Each row is a point. To make a cloud, some directions were put in groups of two or more. Within a group, all points are equally far from the middle, so they leave a hole (a ring in 2 directions, a hollow ball in 3). The other directions are filled evenly. Then the cloud was stretched, turned, moved and blurred a little. Count the holes, and give their numbers of directions, smallest first.
(in the rows, 128 means zero)

Cloud (19 x 3):
[[164  80 126]
 [ 64  90  87]
 [ 79  85  83]
 [164 123  75]
 [121  51 132]
 [202 120 166]
 [ 89  72 150]
 [ 95 139 115]
 [155 172  79]
 [168 103 115]
 [174 122 154]
 [124 100  85]
 [135  85 100]
 [129 109  93]
 [ 85 111 133]
 [153 168 131]
 [131 178 158]
 [201 128 108]
 [ 85  69 132]]
Holes: 0

Cloud (19 x 3):
[[100 178 151]
 [151 166 172]
 [163 174 128]
 [129 192 107]
 [149 122  70]
 [146 204  92]
 [ 98 114 162]
 [125 199 137]
 [ 86 130 136]
 [131 193 148]
 [146 242 162]
 [105  98  90]
 [133 148 130]
 [223 131 130]
 [ 83 127 102]
 [122 136 132]
 [119 128 114]
 [153 182 104]
 [ 82 132 143]]
Holes: 0

Cloud (29 x 4):
[[183 131  91 122]
 [119  80 152 161]
 [ 85  93 139  75]
 [158 160 170 130]
 [194 109 125 114]
 [ 96  88 164  72]
 [ 62 132 144 100]
 [122  65 165  90]
 [127 171 103 169]
 [ 83 117 150  63]
 [184 120 109  97]
 [192 136 124 151]
 [102 162  92  80]
 [ 94 146 194 132]
 [120  75 193 101]
 [155 163 132  96]
 [125 178 146 106]
 [ 99  81 136  75]
 [ 65 118 161 117]
 [165  84 180 164]
 [142 114 197 173]
 [128 148  77  85]
 [115  72 188 131]
 [ 77 125 181  95]
 [132 174 132 172]
 [ 85 147  87 119]
 [131 108 145  53]
 [177  88 113 100]
 [101 164 121  72]]
Holes: 1 (4)

Cloud (27 x 4):
[[124 143 173  80]
 [125  98 187 142]
 [116  76 192 143]
 [158 149 193 173]
 [152 166 152 188]
 [168 131 138 100]
 [141 156 154  85]
 [144  84 219 167]
 [153 107 200 102]
 [150 148 110 116]
 [161  67 161 158]
 [136 138 157  99]
 [180  68 159 109]
 [144 107 219 155]
 [114 157  39 138]
 [148 178  86 151]
 [ 60 132  88 179]
 [ 99 178 106 146]
 [161  52 172 179]
 [185 115 113 164]
 [129  50 176 132]
 [ 88 106 137 157]
 [141 116 165 118]
 [126 159 144 125]
 [135 132 140 154]
 [108 142 133 121]
 [133 134 156  75]]
Holes: 0

Cloud (30 x 4):
[[ 81 151  96 140]
 [154 140 115 207]
 [157 107 204 152]
 [144 128  71 172]
 [175 153 132 103]
 [102 165 149  79]
 [162 100 142 155]
 [ 64 137 128 155]
 [115 191  88 188]
 [130 159 169 101]
 [103 117 142 152]
 [ 90 163 121 147]
 [152 145 133  76]
 [116 160 182 143]
 [ 55 126  79 135]
 [143  97 113 201]
 [156  86 140  98]
 [173 154 114  86]
 [153 126 128 107]
 [132 201 133 162]
 [103 206  79 152]
 [ 97 104 131  74]
 [207 128 133 141]
 [137 172 163 187]
 [ 42 134 105 107]
 [163 103 165  96]
 [141 137 210 117]
 [142 112 171 138]
 [169 127 208 141]
 [161  60 180 135]]
Holes: 0

Cloud (49 x 6):
[[171 117 108  71 187 119]
 [177 123 152 199 151  81]
 [168 122  99 136 159  51]
 [106 134 143  92 116  99]
 [200 160 163 135 164  53]
 [174 167 143 151 190  77]
 [148  78 133  60 131 156]
 [122  66 157 100 170 156]
 [159 176 154 135 170 133]
 [192 108 142 128 125  56]
 [187 166 184 168 152  68]
 [164 187 111 125 169  74]
 [ 98  32 109 110 166 174]
 [ 81  78 144 117 161 186]
 [ 75 115 146  93 134 169]
 [169 136 167 192 112 111]
 [126  81 134 109 202 130]
 [146 170 189 156 131 101]
 [161 149 163 120 149 161]
 [140 105 126 111  84 104]
 [ 65  84 132  95 145 187]
 [143 171 145 190 154  87]
 [163 109 183 179 135  74]
 [153 149 124 168 184  66]
 [166 191 165 134 107  81]
 [ 94 122 170 117 126 118]
 [121  80 162 122 160 176]
 [177 111 181 176 122  79]
 [180 150 109  83 181 123]
 [186 141 146 106 179  65]
 [100 138 164  99 121 134]
 [133 131  81  65 180 127]
 [141  93 106 145 176 166]
 [123 150 117 165 101 119]
 [ 84  73 108 140 134 191]
 [172 126 147 190 130 125]
 [140 128  95 133 168  60]
 [129 121 129 155 120 182]
 [123  88 140 134 181  72]
 [118 157 156  86 120 149]
 [122  46 137 113 172 167]
 [183 117 145 139 170  43]
 [135  93 138 124 185  68]
 [134  45 123 123 123 103]
 [ 85 124 157 157 153 115]
 [118  63 147  98 183 146]
 [143 112 184 157 165  81]
 [138 186 156 150 157 122]
 [148 100 117 182 168  77]]
Holes: 2 (2, 4)

Cloud (46 x 6):
[[ 87 186 195 145 101 163]
 [106 133 186 176 108 103]
 [100 105 168 137  64 196]
 [ 97 133 211 132  84 160]
 [ 76  85 178 161 166 126]
 [ 86 164 198 106 122 112]
 [ 64  85 162 119 122 106]
 [109 108 101  92 146  90]
 [ 49 137 171 146 125 149]
 [138 124  73  70 114 160]
 [170 147 184 162 130  72]
 [142 186 103 141  87  74]
 [108 114 138 151 190 145]
 [125 111 171 157  79 151]
 [128 141 199  80 125  71]
 [171 109 114  45  68 103]
 [160 166  92  85  67  88]
 [152 113 148 141 182 102]
 [128 120 100 158 166 106]
 [119 132 168  70 120 138]
 [130 185 114  77  69 139]
 [148 143 101 149 157 155]
 [ 91 127  73 129 170  97]
 [ 92 112 139  83 131 124]
 [114 144 237  91 121 139]
 [141 180  69 155 151 158]
 [194 130 134  77  98 151]
 [ 45 158 121 194 155 146]
 [167 120 144  53  91 153]
 [ 96 162 140 166  89 168]
 [ 93 199 141  94  87 195]
 [163 181 151 161 123 159]
 [110 119 126 170 171 168]
 [ 59 123 211 140 161 155]
 [ 82 180 168  99 128 141]
 [122 123 126 127  36 153]
 [ 71  93  87 150 107 172]
 [150 129 106 125 160 109]
 [107 168 122 173  94 113]
 [139  99  56 108 122 178]
 [ 60 112 129 103 115 136]
 [132  68 140 150 143 141]
 [107 202 130 104  72 149]
 [114 154 192  87 150 145]
 [127 131  80 168 146  95]
 [109 139 145 126 197 130]]
Holes: 1 (3)

Cloud (76 x 8):
[[135 128 108  59 154 159 152 165]
 [153 174 107  92 136 162 146 161]
 [122  65 116 117 132 166  97 118]
 [106 130 100 117  99  64 136  85]
 [133 201  93  74 116 126 193 173]
 [121 139 175  90 133 145 132 114]
 [103  78 136 152 149 154 127 138]
 [ 94 184  63  79 142 114 160 125]
 [126 170 162 141  87 101 136 126]
 [100 141 130 123 142 164 158 173]
 [111 142 112  41 158 124 172 129]
 [132 208 150  75 127 145  89 155]
 [137 134 117 111 102 134 131 117]
 [ 57 110 111 108  89  95 147 111]
 [164 188  88 156 134 125 161 156]
 [136 149  84 150  99 135 157 117]
 [132 112  92 140 139 147 105 155]
 [155 103 159 124 109 164 130 141]
 [141 118 100 120 156 177 120 164]
 [123 142 128 166 120 172 105 163]
 [101 162 102 128 130 134  76 149]
 [181 123 159 139  77  93 117 181]
 [167  44 122  95 126  99 133 146]
 [144  95 121 138 141 180 152 143]
 [112  75 163 113 177 132  93 156]
 [ 94 148 111 120 105 174 113 176]
 [121   7 134 188 157 133  68  99]
 [150 118  60 109 159 129 121 123]
 [165  31  78 142 164 121 169 190]
 [ 81  56 134 143 148 125 124 153]
 [155 175 114 109 112 147 112 122]
 [156 149 109 118 105  62 104 107]
 [146  95 182 103 118 141  96 184]
 [190 136 128  94 130 137 107 153]
 [125  97 129 169 145 143 110 108]
 [115 158 117 147 123 156  68 178]
 [159 186 132 157 126 139 132 182]
 [138 129 199 142 169 158  82 115]
 [ 70  98 102 100 135 149 141 149]
 [136 149  82 154 102 157 152 138]
 [126 109 161 129 116 134 152 117]
 [180  49  98 172 175 107 105 121]
 [153 112  92  85 119 173 139 177]
 [165 132 114  48 113 113 190 150]
 [169  89 111 173 107 180 170 200]
 [138 118 125 115  73 139 160 119]
 [163 127 109 142 156 156 212 147]
 [155 146 131 146 159 201 163 151]
 [119 206 120  79 110 143 128 195]
 [ 87 102 138  83  76 116 115 167]
 [ 97  97 108 122  98 163  94 186]
 [ 88  89 149  51 101 132 104 183]
 [170 183 128 140 142 166  94 191]
 [116 125 133 100 131 190 113 111]
 [125 128 108  87  78 112 122 206]
 [125  80 114 140 179 120 129 104]
 [151 116 153 176  94 118  99 170]
 [121 120  74 112 151 144 122  94]
 [164 120 101 145 160 160 144 149]
 [115 168 110  76 116 199 140 165]
 [113 165 102 159 113 146 154 131]
 [110 135 124 127 122 117 146 172]
 [150  86 104 132 123 132 139 179]
 [133 107  99 186 131  81 143 116]
 [ 89  92 109 161 151 152 126 107]
 [171 146  59 113 136 111 123 147]
 [ 79 127 170  95 149 144 142 127]
 [ 79 125 104  79 114  81 127 159]
 [126  58  79 122 133 133 160 169]
 [132 135 142 192  84 116 154  99]
 [126 118 164 152 154 165 111 142]
 [ 78 178 115  97  88 150 133 189]
 [107 116  63  88 110  99 151 164]
 [184 143 139 151 107 151 116 168]
 [ 94  73 137 129 156 104  80 163]
 [181 146 104 122  81 177 117 154]]
Holes: 0
